Each row is a point. Each copy is the shape, with its points in the same order, turned, moved and blurred by noise. Say if it was mirrored as well.
In the rows, zero is written as 128.

Shape:
[[165 125 120]
 [163 130 107]
 [141 128 180]
 [ 88  96 140]
 [146  96 126]
 [134  91 221]
 [ 80 165 179]
 [176 140  65]]
Copy 1 (8 x 3):
[[ 85 122  96]
 [ 75 127 101]
 [149 116 108]
 [135 189 119]
 [101 153  83]
 [195 130  81]
 [159 145 175]
 [ 27 131 103]]
Copy 1 is: mirrored
Copy 2 (8 x 3):
[[144  97 174]
 [153  91 166]
 [118 154 188]
 [114 152 116]
 [116 111 159]
 [ 60 170 200]
 [147 210 158]
 [184  62 160]]
Copy 2 is: only turned
Copy 3, 8 rows:
[[157 111 134]
 [146 100 127]
 [152 177 135]
 [ 90 156 163]
 [141 122 164]
 [165 214 175]
 [ 98 197 103]
 [149  57 114]]
Copy 3 is: only turned
Copy 4, 8 rows:
[[144 158 108]
 [157 148 109]
 [ 78 143  98]
 [103  88 141]
 [130 145 136]
 [ 35 153 125]
 [ 74  81  66]
 [201 156 106]]
Copy 4 is: only turned

Shape (6 x 3):
[[135  48 156]
 [ 86 175 131]
 [139 114 101]
 [201 129 122]
 [156  94 148]
 [ 68 173 112]]
Copy 1:
[[ 73 198 123]
 [148 102  77]
 [148 163 138]
 [121 134 192]
 [ 97 156 149]
 [170 108  64]]
Copy 1 is: mirrored
Copy 2, 6 rows:
[[164  62 194]
 [135 175 143]
 [112  97 137]
 [135  69  92]
 [155  81 154]
 [119 194 149]]
Copy 2 is: only turned
Copy 3:
[[ 94  85 176]
 [134 132  58]
 [139 148 149]
 [105 193 159]
 [ 92 132 153]
 [153 124  55]]
Copy 3 is: only turned
Copy 4, 6 rows:
[[ 86  53 191]
 [154 130 103]
 [ 79 126 145]
 [101 153 200]
 [100 112 181]
 [128 134  68]]
Copy 4 is: mirrored

Shape:
[[115 113 114 176]
 [111 168 113  68]
 [142 175 154 174]
 [ 80  94 177 110]
 [176 153 113 165]
 [148 162  81  72]
 [185 186 179  76]
 [160  93  85 130]
 [ 84 142 160  93]]
Copy 1, 9 rows:
[[126 160 168 151]
 [131  84 130  64]
 [135 188 103 115]
 [ 56 147 181  83]
 [140 147  95 158]
 [145  64 111 101]
 [ 91 116  43  74]
 [113  98 143 169]
 [ 94 130 153  58]]
Copy 1 is: mirrored
Copy 2:
[[ 99 133 118  79]
 [145  96  97 183]
 [ 87 170  64 122]
 [ 56 104 156 154]
 [136 182  88 107]
 [184 115 102 165]
 [124 186  88 219]
 [155 148 153 102]
 [ 84  94 116 173]]
Copy 2 is: mirrored

Shape (7 x 4):
[[125 170 117  88]
 [116  61  16 139]
 [168 146 163 120]
 [119 142 155  82]
 [ 96  98 147 155]
 [160 138 168 146]
 [ 81 126 150 187]]
Copy 1:
[[120 170 152 102]
 [137  32  80  89]
 [173 164 177 132]
 [161 187 131  99]
 [171 138  95 162]
 [176 152 169 154]
 [142 138  99 195]]
Copy 1 is: mirrored
Copy 2 (7 x 4):
[[176 133  82 139]
 [ 60  79  47  60]
 [161 123 163 134]
 [151 172 121 145]
 [ 77 127 134 156]
 [140 116 176 138]
 [ 75  96 124 196]]
Copy 2 is: only turned

Shape:
[[164 135  85 114 154 116]
 [131  91 145 141 185  86]
 [114  94 145  60 173 106]
 [119  62 161 138  83 158]
 [164 111 121 141 117 103]
 [186 114  76 136 202  91]
 [109 123 117 147 154 192]
 [106  51  87 187 113 122]
 [ 71  71 192  87 164 128]
 [143 152 133 138  80 110]]
Copy 1 (10 x 6):
[[142 122 107 127 117  63]
 [ 93 159 156 112  57  79]
 [153 136 122 144  27 114]
 [109 118 179 153 112 173]
 [117 154 143 148 128  88]
 [120 128 134 120  93   7]
 [118  80 134  76 117 133]
 [ 35  97 161 159 121 106]
 [120 137 145 124  16 175]
 [128 169 113 147 156 130]]
Copy 1 is: only turned
Copy 2, 10 rows:
[[145  86 162 157 135  74]
 [146 118  88 162  84  74]
 [ 79 122 106 117 106  74]
 [156  87 104  87  89 166]
 [183 102 144 133 108  99]
 [161  74 140 187 108  27]
 [123  56 115 175 131 162]
 [207  46  65 125 133 119]
 [ 81 136  61 114  84 128]
 [181 133 162 127 141 135]]
Copy 2 is: only turned
Copy 3:
[[135 163  79 140 109 150]
 [136 153  97 168 177  83]
 [109 202 103 119 197 119]
 [153  88 150  88 199 141]
 [136 121 107 160 144 153]
 [143 164  31 167 114 115]
 [169 144 130  74 122  91]
 [112  52  90 110 147 105]
 [118 177 150 104 228  80]
 [130 117 164 153 121 176]]
Copy 3 is: mirrored
Copy 4, 10 rows:
[[145  92 128 200 117 106]
 [192  79 177 154 101 142]
 [185  73 145 119 161 106]
 [111  67 117  84  79 167]
 [112  83 157 169  90 132]
 [185  72 151 230 101 103]
 [166 124  76 140  86 147]
 [135  49 119 164  86 220]
 [197  85 144  60 138 147]
 [ 77 125 158 150 101 140]]
Copy 4 is: only turned

Shape:
[[108  82 119 249 136 126]
 [131 150 145 119 111 148]
 [143 135 139 134 121 149]
 [ 90 144  84 135 124 144]
 [ 95 130 123 128 115 151]
 [123 150 128 116 136 127]
 [103 118 144 146 114  92]
 [106  98 139 115 122 116]
 [183 134 127 112 124 149]
 [156 119 131 115  76 103]
 [147 130 133 141 120 128]]
Copy 1:
[[ 83 117 147 238 122 101]
 [117 130 144 101 136 160]
 [108 139 133 119 131 159]
 [152 132 155 128  88 117]
 [146 116 151 127 115 143]
 [135 138 131 103 137 132]
 [115  91 131 134 150 111]
 [136  89 110 126 135 136]
 [ 92 156 104  97 118 168]
 [ 77  95 118  87 119 139]
 [ 96 135 125 119 131 141]]
Copy 1 is: mirrored
Copy 2:
[[113  82  69  87  75  64]
 [111 156 159 144 134 128]
 [122 144 141 145 130 114]
 [ 72 120 116 121 150 146]
 [ 94 135 140 111 150 124]
 [119 148 131 138 139 154]
 [132 121 139  96  99 143]
 [142 118 149  97 143 137]
 [139 133 149 188 141 116]
 [133 105 190 149 110 138]
 [131 128 139 148 117 121]]
Copy 2 is: only turned

Shape (14 x 8):
[[152 121  72 102 136 114 140 122]
 [147 128 121 131 112 118 180 199]
 [ 97 115  88 106 141  97  91 112]
 [149 100 107 142 184 111 105 129]
 [180 120 106 127  94 152 138 155]
 [145 137  70 116 141  99 150 130]
 [100 156 152 158 147 181 156 135]
 [ 82 139 153 157 144 178  90 153]
 [122 111 123 127 146 100 115  73]
 [146 142 109 126 153  89 119 103]
 [ 86 133 194 173 123 144 109 143]
 [ 57  90 165 164 145 163 100  98]
 [ 50  86 142 233 128 161  98 126]
 [159  93  87  72 153 106 158 137]]
Copy 1 (14 x 8):
[[ 99 128 120 141 146 115  91  88]
 [137 206 138 118 165 105 123 128]
 [ 86  98 110 133  97 127 119 129]
 [ 52 115 121 104 165 144 131 110]
 [115 160 143  99 172  95  64 123]
 [110 138 112 155 150 122 106  93]
 [147 107 128  95 200  92 160 155]
 [114 107 118  62 153  95 161 190]
 [ 89  74 149 140 146 152 125 124]
 [ 95 104 121 146 151 161 113 121]
 [120 114 149  82 163 125 163 215]
 [ 85  60 166  87 141  95 179 177]
 [ 50  93 170 103 167  61 189 222]
 [106 148 140 122 124 137 107  57]]
Copy 1 is: only turned
Copy 2 (14 x 8):
[[158 121 131  82 110 116 169  93]
 [202 145 139 140 143  93 109  81]
 [112 112 141  71 151 159 157 101]
 [159 126 148  78 152 133 164 162]
 [164 152 102 142 129  87 166 101]
 [162 126 143  70 116 107 147  92]
 [120  98 155 146 160  58 105 139]
 [ 94 119 153 142 210  92 130 135]
 [112  96 120  86 118 150 139 145]
 [131 134 143  75 109 133 139 134]
 [104 124 131 159 193 117  81 153]
 [ 89  61 122 131 204 127 116 162]
 [106  89  89 103 249  98  90 165]
 [192 101 151 102 106 139 181  93]]
Copy 2 is: mirrored
Copy 3:
[[165 167 161 114 118  98 125 148]
 [ 96 109 204 138 165 104 111 117]
 [167 148 126 133 125 132 120 187]
 [101 170 134  97 136 170 121 152]
 [136 125 155 111 159 101  95  83]
 [145 153 176 113 136  97 122 161]
 [ 51 112 122 153 121  90 125 134]
 [ 64  98  82 152 156 135 107 152]
 [148 133 122 118  85 157 149 152]
 [139 156 146 117 125 136 162 155]
 [ 68  57 113 155 139 156 134 146]
 [ 73  82  72 146  89 167  94 177]
 [ 46  46  90  98 115 155  81 206]
 [156 187 191 142 116 132  98 129]]
Copy 3 is: mirrored
Copy 4, 14 rows:
[[121  99 124 145 136 134 123 163]
 [122 126  43 113 115 131  97 137]
 [ 88 149 166 151 135 125 141 138]
 [115 124 144 115 116  72 146 141]
 [160 115  82 104 106 160 137 151]
 [124 119 107 162 148 121 106 166]
 [142 183 127  59 123 121  66 141]
 [119 191 151  70  81 127 105 121]
 [118 127 165 115 176 111 131 124]
 [132 130 142 148 153 104 117 122]
 [117 207 118  54 119 120 109  82]
 [ 92 191 185  36 134 117 128 121]
 [101 247 138  36 132 106 147 146]
 [ 93  65 117 136 142 121 122 160]]
Copy 4 is: only turned

Shape (14 x 8):
[[174 102  65  81 121 164 122 176]
 [160 109  75 126 105 150 125  89]
 [ 83 158 139 148  78 150 146 149]
 [ 94 178 172 202  67 169  91 162]
 [131 226 179 155  80  88 125  87]
 [170  79  69  97 120 113 106 147]
 [143 146 169 119 155 124 136 104]
 [113 182 143 165 184  88 102  95]
 [143 114 183 161 174 105 142 126]
 [204 101 107  92 142 173 116 179]
 [ 90 187 178 136 117  49  92  98]
 [ 68 188 150 121  97 135 125 114]
 [181 136  76 130 156 143 156 178]
 [156 114  64  69 128 175  76 122]]
Copy 1:
[[227 187  85 148 130 119 177 133]
 [172 191 136  87 116 112 176 142]
 [143  89 158 148  93 118 169 108]
 [103 106 180 203  48 148 163  99]
 [ 91 111 148  98  37 118  84  81]
 [218 198 125 125 143 138 138 154]
 [108 132  86 113 125 154 120 131]
 [ 81 138 121 129 101 117  79 177]
 [ 88 137 111 141 165 165  98 123]
 [192 199  57 164 133 154 174 117]
 [113  90 162 100  68 160  52 144]
 [117  71 145 117  71 122 147 135]
 [183 184  85 171 146  77 139 121]
 [206 192  86 109  87 138 189 172]]
Copy 1 is: mirrored
Copy 2 (14 x 8):
[[138 145 110 167 202  83 157 177]
 [111 152 136 176 136 100 168 123]
 [165  85 133 116 124 163 102 113]
 [165  85 159  64 136 204 143  85]
 [127 101  85 114  39 216 161 112]
 [139 188 115 169 150  88 150 169]
 [ 81 156  89 109 120 157 110 144]
 [119 187  77  81  87 153 138  73]
 [113 204 102 107 143 179  96 124]
 [114 173  91 145 212 122 161 190]
 [151 158  89  76  25 168 124 119]
 [131  74 106  98  85 157 103 116]
 [138 169  66 158 198 122 143 124]
 [106 141 121 127 154  52 179 176]]
Copy 2 is: only turned
